Every row gives one point. To make a cloud, some directions were put in groups of two or more. Within a group, all points are equally far from the middle, so they leave a hole (a ring in 2 directions, a hollow ball in 3). The other directions are filled evenly. Then the cloud was stretched, turned, moved and blurred a little. How many holes are there, and how many directions does each take, smallest first?

Cloud, 13 rows:
[[ -2 -47]
 [ 38  45]
 [ 53  34]
 [-14 -44]
 [-34 -24]
 [-35 -15]
 [ 30 -38]
 [ 60  19]
 [-37  -8]
 [ 49  36]
 [ 15 -45]
 [-31 -29]
 [  6  47]]
Holes: 1 (2)

Cloud:
[[ -7 -18  47]
 [ 62 -25  56]
 [ 25 -15  82]
 [-11 -47  55]
 [-28  20  28]
 [  4 -50   9]
 [-39 -27 -64]
 [ 10  31  54]
 [-19 -66   6]
 [ 52 -51   7]
 [ 39  22  -5]
 [ 28 -47 -13]
 [  1  27  29]
 [ 16  -7  80]
 [  3 -33   0]
 [  7  54 -20]
 [-26  29  -6]
 [-22 -32 -38]
 [ -1 -20  33]]
Holes: 0

Cloud:
[[ 13  29   7]
 [-11  60   6]
 [ 27  15 -69]
 [-29  64 -42]
 [ -3 -27 -19]
 [ 36  -3  19]
 [ 20  61 -19]
 [  2  43 -52]
 [ 17  38  19]
 [ -7   1 -15]
 [ 19  -3 -51]
 [-54 -15 -63]
 [ 54  11 -46]
 [-46 -10 -59]
 [ 30  10 -38]
 [ -6  60 -42]
 [-34  31 -11]
 [-40  63 -58]
 [ 40  17  29]
 [-35   0 -35]
 [ 43  11  36]]
Holes: 0

Cloud (31 x 4):
[[ 38 -19  58  -2]
 [ -4 -38 -44 -42]
 [ 11  41   3 -45]
 [  5 -59  43  -2]
 [ 10 -79  20   5]
 [-23  15  51   0]
 [ 29 -25 -69   4]
 [-21  37  28 -17]
 [  4 -76  -1  44]
 [  2 -16 -16 -63]
 [ 54 -17  10  62]
 [ 24  40 -41  13]
 [-34 -10 -48  31]
 [ 27  17  39  54]
 [ 10 -49 -40 -44]
 [ 26   4  61  17]
 [ -4  23  55  15]
 [ 10  28  24  61]
 [ 73 -29 -26  33]
 [-24 -48  41  10]
 [  6  38  29  50]
 [ 30 -77 -23 -23]
 [-51 -22 -23  -8]
 [ 18 -15   4  78]
 [ 56 -27  38 -32]
 [ 26  54 -18  -8]
 [-35 -19 -50  10]
 [-47 -25 -35   2]
 [  4 -32  57  -1]
 [-38  -4  -8 -38]
 [-50 -19 -18 -15]]
Holes: 2 (2, 2)

Cloud:
[[ 46 -38  63  19   3  -4]
 [ -5  48  -9  20 -26  15]
 [  7  59 -84  51  17 -37]
 [ 13 -41 -26 -39 -20 -14]
 [-22  32  14  -7   1  10]
 [ 60 -43  53  19  17  34]
 [ 60 -66   2  -5 -31  52]
 [ 56 -68  76 -64 -37  12]
 [ -5 -61 -18 -27 -38   7]
 [ 28 -65  56   2  15  69]
 [ 43  58  -9  -6 -51 -19]
 [-24 -53 -24  -7 -22   4]
 [ 66 -70 -22 -32 -23 -15]
 [ 41  15 -59  -8 -38  18]
 [ 60 -60 -46 -13 -64  19]
 [  8  18   7   2 -36  35]
 [-37  16   9 -14 -42   1]
 [ 12  11 -22 -22 -44  26]
 [ 48 -25  19 -11 -15 -18]
 [ 65 -47 -38  52  22   3]
 [ 27  44  29  -2  46  20]
 [-22 -66  -6  -7 -53 -11]
 [  9  12 -37 -24 -36 -23]
 [ 15 -30   3 -11  27  -3]
 [ 38  -4  35  -2 -48  -7]
 [ 93 -41  43  10 -14  29]
 [-13  48 -23  33  16   3]
 [ -4  -8 -14  -5  -1 -38]
 [ 28 -43  87 -63 -34   1]
 [-20  49 -36   5   8 -54]
 [ 29 -40  27 -19 -10  73]
 [ 84 -62 -12   5  -9 -19]
 [-25 -42  29   9  29 -44]
 [ 84  21   4 -20 -34 -16]
 [ 19 -32   1  37 -40  13]
 [ 72 -19 -17  21  25  34]
 [ 26  12 -44  47 -34  38]
 [ 33   3   9  43 -51  31]
 [ 85 -59  13 -29 -31  23]
 [ 66  31  21  32  -7 -16]
 [-22 -37 -22 -12 -57 -25]
 [ 14 -71 -40 -32 -24   3]
 [ 14  -1   3 -36   3  31]
 [ 24 -15 -69  -8  28   7]
 [ 58  78 -25  46   7   0]
 [-30  26  -8   8 -27  47]
 [  2 -25 -29 -34  27   0]
 [ 17  -6 -24  33  -3 -11]
 [ 90 -18  19 -20 -52   7]
 [ 46  35  -1 -12 -80  -9]
 [  8 -29  -8   2 -14  17]
 [-18 -45 -33  -2 -62   6]
 [  9 -51  67 -11   9  22]
 [ 28 -40  87   4  19   0]]
Holes: 0

Cloud (76 x 8):
[[  24   -8   14   43  -52  -18  -69   29]
 [ -50    4    1   19  -50  -37  -31  -58]
 [  13    6   14   31  -22   44  -59   -1]
 [ -32  -24  -18   67   26    4  -40  -42]
 [ -91  -42    8  -12  -22  -30   13  -21]
 [  50    8  -30   62    3   17  -41   36]
 [ -25  -46   -6  -33  -63  -45   -3  -16]
 [  40   22  -19   78   13   17  -52   -4]
 [-121   -5   -9   16    5  -14   15   -9]
 [  20   28   57   39  -10    5  -23   54]
 [  67  -26    5    1  -48    9  -53  -57]
 [  -8   23   42   81  -10   13  -31  -22]
 [ -64  -41   35    2    0    3   63  -12]
 [ -68  -42    7   60  -11  -31   -5   32]
 [  57  -50  -21   11  -58    9  -15   20]
 [   1  -90  -31    6   29   -9  -34   -4]
 [ -13  -37   10  -36   -6  -51  -30   11]
 [   3  -23  -50   65  -63   -6   17  -10]
 [   9   17    2   59  -56    4   23  -23]
 [ -59  -60   21   -1  -22  -36   31   -6]
 [ -28   55   -3   -7  -50   65   -9   -9]
 [   4  -64  -18    3   50  -37  -29  -44]
 [ -98  -27  -10  -14   -1    8  -48    6]
 [  15  -43   12  -16   38    9   -1   23]
 [ -72   18    3    6   25  -11   49  -14]
 [ -11  -37   -8    3   35   26  -51   -8]
 [  14   56   38   97   12    8  -16   26]
 [  15  -14   46   47  -46   40   41   11]
 [ -55  -28  -48   -4   43  -10  -29   15]
 [  45  -19  -49   69  -33  -17  -32   -5]
 [  46   10  -45   53  -18    4  -45   -8]
 [ -12  -12  -43  -31   12  -13  -30  -31]
 [  45  -49  -39   44  -14  -24   16   24]
 [ -27  -24   36   57   -6   14  -11  -58]
 [  71   -9    3    6   27  -32   35   11]
 [  22  -43  -16   71   14   -1  -47  -60]
 [ -70  -35   -3   22    2  -30   -6  -65]
 [ -40   39   13  -30   38   18  -55   -9]
 [   9   59  -42   28   -1   44  -19   -9]
 [ -59  -42   22  -24  -20  -33   12   -2]
 [  -5  -35   42   64  -27   32   21  -21]
 [  46  -64  -22   49  -26  -54   25   -2]
 [ -32    0   55   36   23   14    7  -62]
 [ -33  -70   -8   30   29  -38   19  -25]
 [ -20  -42   -2   47  -49  -57   15   20]
 [   3   34   47  -42   -2  -30   -7   -3]
 [   6  -23   14   18  -48   43   23   44]
 [   4   17  -27   33   -8   65  -11   71]
 [  -1   29   16   29  -51  -18  -36   52]
 [ -46  -51  -13  -36   12   41   27   12]
 [ -73  -70    0   11  -42  -24   20   24]
 [  82  -29    0  -23    0  -30    8    8]
 [  -2  -11  -40    8  -33   75  -27  -26]
 [  -8   -3   14  -14   16    2   -6   64]
 [ -50    2  -10   25   65   -1   -6  -10]
 [ -71  -70   15   -5  -20   21    5  -29]
 [ -16   -5  -38  -31  -56  -17  -30    8]
 [   9  -43   29   54  -48    3  -54  -31]
 [ -45  -47   39   29   21  -39   -1  -40]
 [ -60  -48   -4    1   -7  -26   53  -50]
 [ -23  -52  -11   16    8  -12  -73   40]
 [ -54  -39  -41   60    7   -4   22   46]
 [ -54   18   13   58  -33   12  -45  -42]
 [  27  -27   -8   39   54  -23  -51   42]
 [  61  -24   20   -4   39   -6    6   41]
 [ -51    8   19   53   44   28   13  -27]
 [ -45   18    6   35  -45   -6   52   47]
 [   8   31  -36   19  -28   35  -69   -3]
 [ -42   -3    2  -46  -12  -27  -25   -3]
 [ -22  -18  -25   37  -17  -65   12   18]
 [ -12   56   51   52    5    9  -24  -55]
 [ -65  -27  -47  -30   24   11  -25    5]
 [ -42    1  -46   17   22  -22   26   47]
 [ -25  -15  -69  -12   -9   -9  -32  -39]
 [ -45    0   36   55   -9   55   20  -34]
 [ -53  -49  -80  -13   -4  -23  -16   44]]
Holes: 2 (2, 3)

Cloud, 73 rows:
[[ 20 -42 -26  27  30  35  -2  78]
 [-41  -3  36  21 -40   4  27 -51]
 [ -5  -8  37  16  58   7   5   4]
 [-65  12  16  35   1 -26 -31 -52]
 [ 47 -24 -35 -13   7  66 -11  76]
 [-60 -13  21  39 -31 -23 -29 -26]
 [-36  30  11  15  -2 -38 -22  49]
 [ 32 -54 -11 -59   4  25 -12 -43]
 [ 50  30  21 -48   1  -5 -31   1]
 [ 66 -38  11  26 -42  47  43 -29]
 [-13 -12  -8  43   8 -48  13 -53]
 [-39  32 -39  49  60 -18 -24  35]
 [ -5   6 -34  57  24 -13   0 -32]
 [-63  -2  26 -44  47  30 -22  48]
 [ 47  44  50 -17  -4 -19  15 -37]
 [ 11  -1  -6  68   2 -45 -32 -32]
 [ 69 -26 -23 -47  13  88  30  44]
 [-26 -26  -4  58  33  -3 -45 -33]
 [  7 -15   7  22  30   3  32  71]
 [  2  -8  20  60  25 -20 -51 -45]
 [ -7 -69  -8  58  17  24 -60 -32]
 [ 45  24  33 -23 -13 -39  34 -32]
 [-54 -15  66  15   2  -9  24 -50]
 [ 54  29 -26  -1  19  81  28  42]
 [ 10 -27  -5 -56  32  69 -24  25]
 [  4  -3  10 -37  50   0  23 -16]
 [  2 -55 -23   8  21  40 -13  62]
 [ 36 -21  46  46 -40   5  26 -27]
 [ 53 -25 -57  43  50  16 -56  59]
 [  2 -49 -62 -26   2   8 -43   5]
 [ 21  25  -7  66  34  22  52  34]
 [ 31 -63 -38  24 -12 -47  20 -33]
 [  3  64  70  -9  31 -13  24 -30]
 [-36  -5   4  39   4  -6 -24 -62]
 [-24  -9  40 -41  48  18 -86  11]
 [ 44 -75 -27 -47 -30  10   3  -3]
 [ 33 -24  73 -12   2  30  15 -20]
 [-69  22  11   3  15  44   4   2]
 [ 13   5  30 -36  64   1  -9  18]
 [ 57 -16 -34   8 -39  18 -34  20]
 [-27  64 -20  18  44 -10 -18  43]
 [-24   0 -29   0 -15  -9 -32 -19]
 [-14  15  19 -56 -16 -31 -25  -7]
 [  3  48   2  48   1 -22  93  23]
 [ -2 -28  -8 -49 -16  54  -1 -22]
 [ 38  -6 -38  16  28  79 -40   7]
 [-28  36  49  46  55 -10 -66  33]
 [-43  23  11  13 -30   6  76 -15]
 [-19 -42 -24  59 -13  25  -1  16]
 [ 18  30   7 -27 -38 -16  30 -24]
 [ 23  13  32  28  -6 -11 -38 -76]
 [ 88  -7  30 -18 -35  19  40 -11]
 [ 52 -12 -11 -41 -14  50  80  30]
 [ 16  73  55 -25 -16 -12  61   5]
 [ 52 -59 -61  13  36 -16   5 -14]
 [  3  74  62 -43  33  46  19  25]
 [ -7  -4  -8 -47  60 -11  10  10]
 [ 63 -19 -67  20 -47  44  66   4]
 [  6 -27 -12   2 -11  59  36 -43]
 [-12  10 -62  52  46 -45  18  63]
 [ 73 -21   7 -36 -36 -23  26 -23]
 [ 38 -31 -16  24  47 -16  -9 -12]
 [-43  12  10 -57  62  48   8  63]
 [ -5  29  13  45  24 -13 -10 -40]
 [-17 -42 -70  47  31  25 -48  -4]
 [-51  -5  38  41  22  24 -65 -23]
 [  5  22  26  38  45  21  38   1]
 [ 63  19 -40  11  19  52 -15   2]
 [ 53  34   0 -35  33  67  43  32]
 [ -2 -58 -38 -18 -17   0 -43  10]
 [ 84 -51  -1  18 -33 -12  35  -8]
 [-38  22  38  14   1  49  29 -15]
 [-13   0 -22  22 -30 -10 -15  16]]
Holes: 2 (3, 3)

Cloud:
[[  47  -39    1   34  -11   -7  -41  -19   30]
 [ -15   71  -34   23    8   -3  -27  -56   -2]
 [  38  -51   -7  -17  -17    5   12  -36  -63]
 [  11   41   13   -3   68    5    8    5   42]
 [  22   45  -26    3    1   22   -8  -23 -121]
 [  37  -15  -17   23   -6   22  -77   42   -5]
 [ -26    4    7   -1  -17  -22   64   -7  -22]
 [ -16   56  -50   13   37  -10  -23  -49  -34]
 [  16    0  -53  -19  -33   -5  -33   12    2]
 [   8   -2   11  -59   34  -36   -6   21  -54]
 [   0  -21  -65   24  -15    7  -14    0   -6]
 [  33  -23   25  -29  -33   -7   53   27   39]
 [ -44   79    7   50   24  -13  -22  -11  -59]
 [   3   33   39   66    8  -40   15   11  -18]
 [ -20  -10  -32   30   40   18  -60   28  -62]
 [  -3   32  -28  -71   10   54    5   39   11]
 [ -23  -18  -14   51   43  -20  -22   24  -25]
 [ -30   73  -40   16    4    0  -37    8   21]
 [  12  -30   41  -15   -8   41  -13   12  -38]
 [ -38   14  -48   16  -11   14  -68    2    1]
 [ -41  -27   40  -11   35  -27   -3    2  -30]
 [  -1   27  -54    9   33  -18  -50  -53  -41]
 [  13   21  -26   56  -25   41   -1  -29   22]
 [  29  -48  -19    5   -3   10  -17  -13   55]
 [ -39    0  -38  -57   27  -20    9   25  -16]
 [  63  -13  -13   33    0  -36  -17    7   -7]
 [ -35   59   41  -10  -11  -46   12   29    9]
 [  35   42  -31  -61  -12   29   35    0   40]
 [  -6  -27  -16  -54  -30   -8   -5   -4  -12]
 [  22   -2  -24   43    4   47  -25  -50   54]
 [   1  -21  -34   21   38   13    1   32    0]
 [   3   65   -6  -22   44   11   -5   -3  -44]
 [  51   36   12   -8   60   23   16   16    6]
 [  46  -23  -25    9   65   24  -21    1  -28]
 [ -23   17  -42   14  -16  -11  -68  -16   11]
 [ -11   20  -21   48    9   -9  -83   12    6]
 [ -23   66   16   15  -22   -3  -20  -11  -10]
 [  -3    5   59   24   25  -33  -21  -34  -17]
 [ -23   55   35   48   19  -17  -21   -1  -55]
 [ -38   26   -7    3    7   57  -28  -17  -32]
 [ -17  -52   36   -3    2    1   -6    4   17]
 [  18   15   48   15   -9  -27    4   50   19]
 [ -34    6   32  -23   14   12   -1  -22  -65]
 [ -32   12   23   10   50   39   -4  -35  -26]
 [ -15  -11   20   44   35  -36  -39    5  -52]
 [  30   19  -18  -37  -36  -36  -10   42  -14]
 [  39   37    2   35  -11    3   18  -44   20]
 [  -8   -5  -17   30  -58   -2    4  -14  -54]
 [  59   -2  -52  -28    4    3  -40  -54   10]
 [ -13   47   35   66   14   -5  -41  -30  -55]
 [  64   32    5    6  -26    1   30   -6    2]
 [ -14   -7  -16   11  -29  -14   -2  -32  -92]
 [  -6  -18   38    2  -21    1  -53  -26    2]
 [ -12   35   53  -11    5  -22   -9  -18    5]
 [  -3    7   19   62    7  -45   23   28  -53]
 [  30   47   14  -41    0  -11   14  -32  -35]
 [  31  -12  -10   14  -17   -4  -12  102   24]
 [  -1  -15  -27  -22   -5  -38   35   29  -44]
 [  40   -7  -67  -21   35   13  -16  -36  -58]
 [ -27   16  -23   11   13  -68  -24  -46  -19]
 [  82  -24   26   -4  -28    8    3   19    5]
 [  -7   -5    8  -51   -6  -10   45  -29  -53]
 [  10  -42  -22   47  -11   15  -38   33  -15]
 [  -4   -5  -13    1   45   40   29   -1   28]
 [ -41    4   40   37   14   12    5   -4  -42]
 [   2    9    0   13   -7  -44   50   11  -58]
 [  -6  -10  -45    9  -50  -14  -30    1  -18]
 [  51   47  -23   34   47   24  -25   51  -22]
 [  24   63  -56   46   10  -18   10   20   21]
 [  27    3    0  -42   24   79  -11   24   18]
 [ -56    4  -14  -20   40  -37  -15   20  -34]
 [  28   35   26  -11  -24    7  -32   20  -41]
 [  -1   46   16  -19   17   -2    4   18  -93]
 [   6  -18    1  -36   67   -9  -11   41  -21]
 [  65   59  -66    7    7    4    7   33  -15]
 [  64  -38   -1    6    3   -9  -25  -12   41]
 [  48  -32  -44  -27  -22    6  -37  -51   20]
 [ -33   14  -42  -39   38   24  -17   27  -27]
 [ -10   -9   37  -46  -18    1    5   64    6]
 [  -2  -10   33   49   22  -31    1    7  -52]
 [ -14   25   37   25  -28   -8  -39    3  -13]
 [ -45  -16  -16  -18   24   24  -45  -19   37]
 [  20  -16   36   19  -19   47  -11   -8   -6]
 [  65  -25   26    0    0  -34    9  -28   16]
 [ -22    3    6   14   13  -25  -40   17  -99]
 [  -5    4   -4   28  -59    0    9  -44   -9]
 [ -47   34  -12  -48   24   25    6   27   65]
 [  -9  -23  -44  -60    7   22  -27  -15   -7]
 [   6   15   -3   41    2   64  -12   33  -48]
 [  27   36  -41  -36   40   15   23  -41  -41]
 [  29   -9  -41   45   30  -33  -18  -22  -28]
 [  31  -32  -49    9  -14   -6  -18   -3  -90]
 [  14    8   26  -26  -20  -16  -27   48   -4]
 [  73    2   45    5    4   14   -2   -8   -6]
 [  28  -18    3   58   18  -45  -20  -22  -28]
 [  72  -36    1   26  -23  -10  -31  -29    4]
 [  29   27   37   53   15   -4  -19    8  -63]]
Holes: 3 (2, 2, 2)

Cloud (89 x 9):
[[ -40  -40   -6   -6   41   44   -9   61   -8]
 [  33   15  -70   27   19  -17  -37  -14  -20]
 [  25  -11   56    8  -72  -18  -12   40   33]
 [ -30    9  -39    1  -23   18   65  -39    8]
 [  -6   29   -7   95  -43   39   30   39   20]
 [ -19  -19   -1  -33   17    8   66   80  -42]
 [  21    4  -67   13   47  -10    3  -24  -55]
 [  28  -38  -24  -39   26   17  -55  -46   30]
 [  60  -41   23   -6  -50  -29  -13  -37  -37]
 [  49   13  -33  -68   -6    7  -28   87  -27]
 [  16   13  -38    9  -20  -23   53   58   -1]
 [  40   18   -3   84  -86   -6   -8   30   -1]
 [  19   52   -1  -23  -49  -21  -12   20   22]
 [ -27    9   33  -19    8  -49    8  -53  102]
 [ -18   17   45  102  -40  -25  -24  -31   37]
 [  10  -42   -9   39    4   38  -31   27   49]
 [  11    1   35  -19    2   30  -40   11   11]
 [ -19  -19   67  -32  -21   -5    6   11   38]
 [  54    0    3  -87    6  -46  -68   59    8]
 [ -26   18  -13   87  -56   26    7   31    3]
 [  60  -94  -21   17  -24    3    1  -52  -25]
 [ -24  -79  -28  -24    0   19   18   14  -42]
 [   5   29  -53  -16   11   -1  -29  -15  -33]
 [ -34  -14   12   12  -17   14   61   -2  -50]
 [  50   -2  -12  -25   22   -4   20  -24   21]
 [  29   21  -20 -116   46    4  -62   64    7]
 [ -12  -53   54   20    1  -54   20  -18   30]
 [ -23  -50  -21   20  -26  -35   53    3  -21]
 [  31   20  -56    5  -48    1    5  -69   38]
 [  13    3   65  -24  -10  -25  -29   55   81]
 [ -46   45  -25   45    4   -1    9  -10   -9]
 [ -57    0   76  -10   58    1  -31   38   57]
 [   4  -43    5  -22   25  -17  -13   33  -23]
 [  -2   38   29  -59    3   23    0   27   53]
 [  27  -31   24   -4    4  -20  -17   99  -18]
 [  33   11   78  -21  -40  -38  -48   50   60]
 [   4   -5   -9  -20   30    1  -37   34   62]
 [ -21  -27   26   19   19  -14    3  -56   35]
 [  12  -19   85  -50   -4  -10  -37   31    6]
 [ -23   44    8   63  -41  -33   17   15   -3]
 [ -13  -38   29   39   13   27   27   32   42]
 [ -36  -56  -11   20   61   25   -5  -31   -5]
 [ -18  -39   54  -59   42    6  -45   35   27]
 [  32   11   -2  -51   24  -30  -44   22   75]
 [  45  -14  -58   26   -2  -19   -5  -11  -88]
 [ -14  -36  -22   46   26   38  -13   10   54]
 [ -12   -4   55  -15  -23  -33   41   37  -77]
 [  23   72  -16   45   -6  -17    4  -39    6]
 [  17  -53    6  -19  -39  -48  -50   26    9]
 [ -10   -5   43   14  -34  -42   -7  -44   65]
 [ -39    2   80  -68  -12  -11   12   13   54]
 [  42  -31   31    2    5  -12  -24  -12  -11]
 [   9   23  -18  -57  -20  -70    8  -20  -10]
 [   2  -26   22  -14   20  -15  -45  -64   23]
 [ -43   36   -9   22  -10   15   25  -51   45]
 [  -7  -19   30  -43   28  -24  -14   68   22]
 [ -58  -37   39  -54   11  -14  -15   42  -10]
 [  30   14  -18  -14    0   24   24   -8   47]
 [  13   58  -11    7   16    9  -16  -47    1]
 [  14  -81  -13  -31   -8   29  -37   43   31]
 [  32    3  -12   -8   39  -20   -5   58    3]
 [  70   -9  -40  -64   -4  -13   -4   65  -55]
 [  25  -11  -83   -9  -11   -7    6  -12  -11]
 [   1   26  -49   17  -32   40  -19   32   -4]
 [  23  -28   -2  -16   13   -3  -10   84  -26]
 [  18   35  -42    8   -8   41   -4  -31   25]
 [  50   27  -33  -11  -20    9  -17  114  -11]
 [  37   -1   -7  -63   17  -17  -49  -72   39]
 [  50   12  -30  -49    5  -22  -27   75   41]
 [ -28   26   23   -3  -56  -46    7  -30   19]
 [ -32   -6  -35   21    4  -17   27    8   13]
 [  67  -63   29  -19  -40  -10   10   10  -24]
 [  42  -32   45   18  -48  -10  -38   46   45]
 [  41   43   -2  -25  -21  -52  -16   74  -14]
 [  15   31    6  -21   11   -3   49  -18  -17]
 [  34   19   11  -22  -19    8    1   15  -40]
 [  51  -46   -1  -48   19  -13   39   13   19]
 [ -40    6   68  -14   33  -14  -34   45   85]
 [ -26   56    2  -28   51  -24   19   59    3]
 [   0  -35   -9    6   -5    9  -36   -8   82]
 [   0  -75  -17   35   27  -22   14  -30  -59]
 [  38  -29  -45   20  -12    7  -25  -12   80]
 [  44  -28  -75  -12   43    7   28    7  -49]
 [  30  -63   21  -29    8  -19   22    9   14]
 [  37  -71  -19  -76   14   24  -39   45    2]
 [  58   -7  -29   -3  -14   17   38  -25  -31]
 [  15   21  -22   26  -47  -45   40    3  -22]
 [  64   36  -25  -48  -59  -61  -37   50    7]
 [  20   37  -38  -11  -35  -38   -3   25   15]]
Holes: 1 (2)
